Each row is a point. To make a cloud, some directions were put in groups of two or more. Within a group, all points are equally far from the middle, so they leave a hole (a ring in 2 directions, a hollow ball in 3). The other directions are filled evenly. Then the cloud was stretched, turned, moved and blurred a little. Count the holes, and give their numbers of directions, smallest first.

Cloud:
-4.9 -2.0

3.6 1.4

-1.0 -5.2

-3.6 3.0

-5.2 -0.8

0.3 3.9

1.2 -5.0

-3.0 -4.4

2.8 2.5

3.1 2.2

-2.0 -5.0

-4.6 -2.8

-4.8 1.5

2.6 2.7

1.5 -4.8
Holes: 1 (2)

Cloud, 21 rows:
-2.2 4.1 -1.8

2.4 -2.7 -2.2

-3.3 4.6 1.4

-2.4 -3.7 -0.5

-4.5 2.8 1.2

-2.2 -5.0 -2.0

-1.2 -4.8 5.2

-2.4 4.6 4.9

0.2 -4.7 -0.2

3.1 -3.1 -0.4

1.0 3.5 1.6

-0.6 -2.9 -4.5

-0.9 4.6 -1.2

1.3 -3.1 3.2

-3.1 -3.5 3.1

2.0 -2.9 -0.6

-2.0 6.7 3.7

0.1 -7.2 -6.3

1.8 -0.2 -4.8

-0.4 1.9 -5.4

-5.0 0.8 -6.4
Holes: 0

Cloud, 30 rows:
-2.9 4.7 -2.8 0.5

0.0 -8.3 -1.4 0.0

-4.9 1.8 -5.5 4.0

-2.1 -8.2 -0.5 -1.4

-0.1 -2.8 4.0 -2.8

-2.2 -2.0 5.5 -2.4

-3.5 -2.0 -1.3 3.3

-2.2 2.7 -6.3 1.0

4.6 4.3 0.6 0.8

1.1 -3.3 6.9 -3.6

-4.1 -1.5 0.5 -4.5

-0.9 -3.6 -2.4 3.4

-1.0 5.3 -4.5 2.3

-4.0 -4.6 -2.5 -2.3

0.7 -2.7 0.9 -3.7

5.8 1.9 -2.7 4.9

-7.7 -1.0 -3.3 3.5

-5.3 -4.9 -0.7 -1.8

-2.4 3.6 0.3 -2.7

-4.7 -0.9 2.4 -2.7

1.8 -5.2 -0.2 3.0

4.7 1.4 1.6 3.5

0.7 -0.9 -4.1 -1.2

-3.9 -1.3 1.0 -2.2

-0.2 7.9 1.6 -2.1

-2.7 -7.2 -1.1 1.4

-0.4 4.0 0.3 3.8

5.2 1.4 0.6 1.0

-0.8 -2.5 1.5 -2.6

0.3 -1.3 5.7 -3.9
Holes: 0

Cloud:
-3.7 1.4 -0.8 -2.6

-0.5 0.9 4.8 3.7

3.9 -1.1 -2.0 -4.4

-0.9 3.1 -7.4 -3.1

-0.1 1.2 3.8 3.0

-1.3 5.9 3.1 4.1

-2.9 -5.8 -2.4 0.7

-2.8 -0.1 -6.0 1.0

1.5 -3.6 0.6 -6.9

-0.7 -3.1 -1.8 -6.0

-2.8 4.4 0.6 -0.7

-7.0 0.7 0.1 -3.1

-0.4 -1.3 -1.5 -3.3

-1.3 -3.0 5.8 0.7

-3.1 7.1 2.9 -2.4

-8.1 -0.1 1.4 -2.2

-0.4 6.9 1.3 -1.4

-4.5 -5.3 -4.1 1.5

3.7 -0.3 -2.6 -1.9

0.2 0.1 4.7 4.0

0.4 -2.2 3.1 -4.2

-1.5 3.5 2.8 -2.4

0.9 1.3 0.0 1.4

-2.0 6.6 0.1 0.1

-3.7 -3.9 -1.9 -2.5

-4.3 0.2 -6.8 -5.5

-4.9 4.0 -1.3 -0.1
Holes: 0

Cloud, 55 rows:
-4.1 3.3 3.0 4.9 -2.1 3.2

-4.1 3.6 -0.3 4.7 -4.1 -2.6

-5.5 1.7 -1.5 4.9 2.9 -3.4

-1.9 2.2 -1.5 -1.9 -5.7 3.1

-4.1 3.5 3.0 4.0 2.4 -2.7

-6.8 2.4 1.9 3.9 2.6 -2.6

-4.1 -2.5 -4.9 0.6 -2.6 -3.3

2.5 3.8 -2.1 0.1 -5.5 -0.1

0.2 2.4 3.6 5.3 -0.4 -1.6

-3.3 0.8 -2.8 2.4 6.4 1.4

-1.4 -4.0 3.5 3.1 -6.4 2.4

-4.7 4.0 -0.6 -4.7 -2.4 -0.7

-6.4 4.2 0.6 -5.0 -0.7 -2.1

-2.6 4.3 0.0 6.5 -3.7 -1.0

-1.7 6.5 5.2 0.8 1.2 0.0

-1.5 -3.9 -4.0 -2.0 -2.5 -0.5

1.5 4.6 0.4 -0.3 -4.4 1.3

0.1 5.2 -1.9 3.5 -5.2 3.6

-1.4 -6.0 1.6 1.9 -4.0 2.2

-8.7 -0.3 -0.5 0.4 -0.4 3.8

-5.5 1.9 1.1 -4.6 -1.9 2.0

-0.2 4.1 0.4 -5.2 -2.1 -3.0

-4.6 -3.7 -0.9 2.8 1.6 -1.2

-8.5 0.5 -0.4 2.4 0.7 -2.2

2.0 -6.4 0.7 2.7 -2.6 2.5

-3.1 2.7 0.0 5.3 -6.1 -1.9

-4.3 1.3 5.6 -0.6 -2.9 -0.9

-3.8 -3.1 1.4 -2.1 -3.9 1.7

-1.6 -0.5 0.8 6.5 0.9 4.0

-4.5 -2.3 2.8 -2.1 -2.4 -4.1

0.0 -1.9 -4.3 -1.3 -0.9 -3.8

-2.1 -3.9 -2.3 -2.6 0.3 -2.5

0.1 1.6 -6.2 0.7 -3.8 4.1

-3.8 0.2 -2.0 -1.2 5.0 -4.7

-2.8 3.1 -1.7 -6.2 -0.1 -2.9

-3.0 -0.2 -1.1 1.4 3.3 5.5

-6.6 1.9 -0.5 2.4 2.3 -4.5

-2.5 2.3 4.0 0.9 -5.0 -2.6

-3.5 3.1 0.5 7.7 -2.4 0.0

-2.4 2.1 -1.5 7.8 2.0 0.5

-2.9 0.3 -1.5 0.6 3.4 5.5

-0.8 -4.2 2.6 0.3 1.5 2.5

-7.1 3.9 -0.7 0.8 0.1 -4.3

-4.2 3.4 -4.7 -4.0 4.4 1.7

-1.4 1.5 -2.7 8.2 1.0 0.7

-6.3 4.7 0.3 -3.8 0.8 4.9

-4.1 -2.5 -1.0 3.3 2.7 3.6

-3.6 -1.6 -3.2 8.9 0.5 1.6

-4.9 0.4 0.2 -5.6 -0.9 0.8

2.4 -0.7 0.1 5.1 0.8 1.6

-3.4 5.9 -3.3 3.6 1.5 -3.1

-10.2 1.3 -1.3 -2.0 2.1 -1.7

-4.6 2.1 -1.5 -0.4 -3.8 5.6

-4.3 2.7 3.7 -2.8 -2.9 -3.3

1.8 2.9 3.3 1.3 4.4 0.2
Holes: 1 (4)

Cloud:
-3.9 -1.3 -2.9 2.6 -4.4 -4.4

3.7 -0.9 -3.5 -1.9 -5.8 1.5

1.8 -1.7 0.1 4.1 3.1 1.4

2.6 -4.0 1.1 3.4 -1.6 -5.5

3.8 1.2 2.3 -1.4 3.4 -3.4

-0.1 -1.6 -5.4 1.1 1.3 4.1

-2.4 4.7 -3.6 0.2 2.6 2.9

0.8 5.8 6.0 -0.1 1.7 -2.3

4.2 2.3 -1.3 0.7 -5.9 3.3

-3.2 8.1 -0.8 0.2 0.8 0.7

6.3 -2.1 -3.5 0.2 -0.8 3.9

2.3 -1.1 -0.8 3.1 -1.3 -5.0

0.0 2.5 3.1 0.1 6.2 -2.2

1.6 0.7 3.8 -2.7 -6.6 1.4

5.8 -4.0 3.6 -0.2 -4.0 -1.7

1.4 1.0 0.8 -3.2 1.4 -2.0

-1.3 8.0 -3.1 0.8 0.1 0.7

5.7 -1.2 -2.2 1.2 -4.8 2.0

0.3 5.8 1.9 -2.4 0.0 -1.8

4.0 2.4 -4.6 -1.3 -1.4 5.4

0.2 3.0 0.1 5.3 -1.4 0.4

5.7 -6.6 0.3 0.5 0.4 0.7

-6.8 3.2 -2.1 2.9 -2.3 -1.2

-0.5 2.8 2.9 4.4 -5.8 -1.5

-0.9 4.5 -1.9 -1.2 -7.0 0.6

0.0 2.3 3.2 -0.8 -8.8 1.5

2.6 -3.2 5.1 0.7 3.3 -4.5

-0.5 -4.8 -6.9 2.0 -0.7 1.5

-0.9 0.4 -5.9 2.4 -6.7 2.4

-1.3 -3.3 0.0 3.3 5.4 -4.3

-2.5 7.4 3.3 0.0 1.3 -1.8

-3.6 7.3 3.0 0.2 -0.3 -2.1

0.4 -2.2 0.4 3.8 1.0 2.2

0.1 0.9 3.1 -1.7 -8.5 0.9

0.6 0.7 7.1 -0.3 -4.6 0.2

-0.5 3.7 -7.3 1.3 -2.3 2.4

0.7 7.2 1.5 1.6 4.0 -0.3

-6.7 2.2 -1.7 3.9 -1.2 -2.9

6.0 -6.5 0.9 0.1 -2.0 -0.4

0.6 -1.3 -3.3 4.3 -5.9 2.0

-1.9 -0.8 -2.4 4.1 -3.7 3.1

3.0 -4.7 -0.1 -0.4 -7.7 -0.3

-2.4 -4.1 -5.7 2.3 -4.6 -1.4

-4.3 2.2 -5.3 2.9 -3.3 2.7

3.5 2.6 2.7 -1.6 3.2 -3.0

2.9 5.7 -1.1 -0.7 2.5 -1.1

-2.3 -3.1 2.8 5.8 -0.1 -3.3

-2.6 2.2 -3.1 2.0 -8.4 1.9
Holes: 2 (2, 4)
